Every row gives one point. The last column is the point's height on a tilted bowl or saddle (a function of degree 2), plus a little noise. Count its main directions that bend up, bend down and stay straight.

Points (10 x 3):
[[ 18  38 -35]
 [ 55 -53  -8]
 [ 44  37 -65]
 [-19  66 -34]
 [-54  36  10]
 [ 19   3  -5]
 [-23 -10  -4]
 [-18   0   2]
 [-81  -8 -47]
 [ -4 -75 -88]]
Directions: 0 up, 1 down, 1 straight

Points, 17 rows:
[[ 16  -2 -34  20]
 [ 20 -14  -1   6]
 [-24 -32 -95  79]
 [ 40  42 -16  75]
 [-27  -9  17  26]
 [ -4   6  19  16]
 [ 17 -25  -3   6]
 [ -4  22   3  22]
 [ 52  26  24  58]
 [ 24   4 -73  64]
 [-35  59  -9  62]
 [  9  -6  27   9]
 [-24 -11  12  20]
 [ -3  14 -16  13]
 [-11 -67  38  48]
 [ 14 -30  28   3]
 [ 25   0 -20  19]]
Directions: 2 up, 0 down, 1 straight

Points (39 x 7):
[[ -1 -23  27   7   2  13  10]
 [  6  17  17  -4  44   0  32]
 [-16  -9   1  27 -17  18   6]
 [ -6 -21 -17  23  -5   8   4]
 [ -1  -5  13  52  -3  36  26]
 [ -4 -34  -8  -9  15  33  17]
 [ 27  18  23 -15 -13  16  17]
 [-31  24  64 -11  17  19  47]
 [-15  24  -8  42  -3  -6  16]
 [ -9   8   3  35 -16   7   8]
 [-30 -10  19   6  12 -30  12]
 [  5 -13   5  53  -2  -6  15]
 [-36 -11   3 -21   9  35  22]
 [ -5  40  53 -14 -24  16  33]
 [ 36   7  23  -5 -31   4  15]
 [ -7  39   6  19 -67   4  30]
 [  6  41  35  -5   6 -19  26]
 [ 36  11   7 -10  -9   6  12]
 [ 14  28 -35  42   7 -59  48]
 [-12   2  18 -13 -17 -24   5]
 [-33  10  26  15 -10 -19  10]
 [  8  95 -65 -30 -25 -36  95]
 [  2 -40  -1 -13 -14  37  19]
 [-15  52  35  22   6  -4  33]
 [-18 -43  -2 -18  13   9  15]
 [ 14 -14  28  22 -19 -20  12]
 [ 59  39  -6  19   9  10  42]
 [ 17  16  37  34  16 -15  29]
 [-19 -17  11 -25 -20  54  32]
 [-39 -18  20 -18 -59  22  36]
 [ 10   8  20 -21  43  11  36]
 [ 21 -38   0   2  15  31  19]
 [-37 -12 -16  -5  31 -50  28]
 [  5  11  40   1  13   0  19]
 [-31   9 -13  52 -22  57  52]
 [ 13  69  10  21   0  20  45]
 [  0  21 -32 -29  49   4  46]
 [ -7 -38  24  -8  18 -31  24]
 [ 51   7 -45  -8   0 -35  36]]
Directions: 6 up, 0 down, 0 straight
